Every row gives one point. The points of each table are mixes of a few directions, plus a little noise. How many directions does each table use, and how many do they share? Where both have some left over, give the other angles between the two spaces (their principal angles), to ten degrees, smallest first.

First (4 x 3):
[[-0.53  0.42 -1.79]
 [-0.76  0.59 -2.51]
 [ 1.70 -1.38  5.75]
 [-0.44  0.35 -1.47]]
Second:
[[ 1.01  1.26 -1.02]
 [ 2.77  3.45 -2.79]
 [-2.92 -3.65  2.94]
 [ 0.02  0.02 -0.02]
 [-0.87 -1.09  0.88]]
Directions: first 1, second 1, shared 0; angles 60

First, 9 rows:
[[ 1.35 -2.99  1.76 -1.18  0.99 -2.07]
 [-0.51  0.30 -0.46  0.81 -3.13  1.67]
 [ 0.32 -1.73 -1.11 -2.17  3.48  1.33]
 [-0.84  2.91 -1.44  0.13  3.31  0.12]
 [-0.45  0.00 -1.83 -1.12  1.83  2.42]
 [-0.18  2.72  0.54  0.87  2.72 -2.78]
 [-0.25  0.89 -0.07  0.49 -0.24 -0.16]
 [ 0.15 -3.56 -0.71 -0.92 -4.36  3.96]
 [ 0.39  1.47  3.29  3.09 -4.55 -4.46]]
Second, 9 rows:
[[-0.04 -1.26 -0.68 -0.80 -0.58 -1.47]
 [-0.32  1.62 -1.96  0.41  0.63  1.89]
 [-0.40  2.11 -2.40  0.75  0.25  2.78]
 [ 0.45  2.69 -1.67  2.54 -2.19  3.16]
 [-0.46 -2.31 -1.44 -1.71 -1.06 -1.82]
 [-0.41  1.51 -1.91 -0.16  1.97  1.24]
 [ 1.54  2.65  3.36  1.82  4.28 -1.42]
 [ 1.34 -3.35  2.72 -0.16 -2.69 -5.09]
 [-1.68 -3.68  3.97 -2.71 -0.65  0.74]]
Directions: first 3, second 4, shared 2; angles 40

First:
[[ 1.09 -2.60  1.68 -0.81 -2.06  0.87 -1.26  0.02  1.80]
 [ 1.84  2.68  2.04 -4.30  0.63 -0.77 -0.77 -0.29 -0.35]
 [-0.51  3.96 -1.11 -0.75  2.57 -1.28  1.13 -0.13 -2.15]
 [ 2.52  3.85  2.78 -5.95  0.96 -1.10 -1.02 -0.40 -0.56]
 [ 1.62 -4.65  2.61 -0.90 -3.54  1.55 -2.05  0.06  3.06]
 [-1.64 -1.48 -1.93  3.46 -0.02  0.39  0.87  0.22 -0.13]
 [-0.59 -3.43 -0.36  2.42 -1.70  1.06 -0.26  0.21  1.35]
 [-1.45  2.61 -2.15  1.44  2.26 -0.89  1.52  0.00 -1.99]
 [-2.88 -0.94 -3.57  5.37  0.92  0.16  1.83  0.31 -1.02]]
Second:
[[-1.91  2.98 -3.37  1.80  0.52 -2.43 -0.12  0.43 -2.20]
 [ 2.05  0.77 -4.81 -3.54  3.16 -3.03 -1.08  3.35  0.91]
 [ 1.48  0.51  4.56 -3.17 -0.58  1.24 -0.66 -1.97  0.21]
 [-1.44 -2.03 -0.99  2.80 -2.34 -0.16 -1.20 -0.33  0.24]
 [-1.24  0.95  1.58  3.01 -2.83  1.18  1.79  0.32 -0.53]
 [-1.43 -0.93 -5.04  2.95  1.59 -1.24  0.65  1.80 -0.16]
 [-0.34 -0.34 -1.63  1.33 -0.40 -0.34  0.46  1.37  0.29]
 [-0.66  0.54 -0.18  0.54 -1.64 -0.90 -1.22 -0.37 -0.51]
 [ 3.34 -1.45  5.40 -4.59  1.61  3.21  1.28 -0.84  2.04]
 [ 0.15 -0.98  4.48 -1.11  0.92  2.46  0.11 -3.77 -0.30]]
Directions: first 2, second 5, shared 2

First (10 x 11):
[[-0.08 -0.99 -0.96 -0.35 -0.10  0.92 -0.22  0.24 -1.04  0.28 -0.12]
 [ 1.39  1.93  2.46  1.72  0.38 -1.95  0.71 -1.07  1.56 -0.03  0.20]
 [ 3.88  1.39  3.14  3.93  0.72 -1.87  1.21 -1.89  0.05  1.03  0.04]
 [-1.56 -1.65 -2.27 -1.85 -0.40  1.73 -0.66  1.07 -1.18 -0.04 -0.22]
 [-2.98  0.48 -0.97 -2.57 -0.32  0.06 -0.60  0.93  1.54 -1.26  0.24]
 [ 0.95 -3.74 -3.06 -0.26 -0.28  3.20 -0.55  0.67 -4.30  1.54 -0.56]
 [-3.05 -0.39 -1.79 -2.80 -0.49  0.91 -0.77  1.26  0.63 -0.98  0.07]
 [ 6.19  4.53  7.17  6.83  1.39 -5.01  2.30 -3.50  2.62  0.86  0.39]
 [-4.45 -0.73 -2.75 -4.20 -0.75  1.35 -1.16  1.79  0.80 -1.47  0.09]
 [-0.37 -0.78 -0.81 -0.50 -0.08  0.74 -0.17  0.41 -0.63  0.07 -0.06]]
Second, 11 rows:
[[-0.63 -0.76 -1.59 -1.70 -1.01  1.34  2.32  1.07 -2.57 -0.89 -1.49]
 [-1.68 -1.66 -3.74 -2.98  0.10  1.96  0.58  1.53 -0.33 -1.63 -0.79]
 [-2.10  0.08 -0.25 -1.57 -0.91  0.36 -0.34  0.69 -0.40 -0.18  0.00]
 [ 1.46  0.50  4.24  4.38  0.65 -1.76 -5.48 -2.32  1.49  4.16  3.09]
 [ 2.19 -0.54  2.18  3.88  1.46 -0.89 -4.73 -1.96  1.66  3.26  2.56]
 [-0.35  2.62 -0.49 -1.99  0.38 -1.55  4.73  0.70  2.67 -4.20 -1.84]
 [-2.75  2.03  0.87 -2.32 -1.53 -0.85  2.00  0.92  0.21 -1.70 -0.84]
 [ 2.13 -0.31  2.80  3.64  0.11 -0.61 -2.76 -1.65 -0.99  3.34  1.48]
 [-0.88  0.14 -2.74 -2.37  1.09  0.22  1.53  0.98  2.55 -2.98 -0.75]
 [ 3.05 -0.69  2.15  3.43 -0.34  0.03 -0.30 -1.31 -3.06  2.78  0.19]
 [-0.40 -1.39 -3.40 -2.36  0.04  1.76  2.42  1.35 -1.22 -1.96 -1.60]]
Directions: first 2, second 4, shared 2
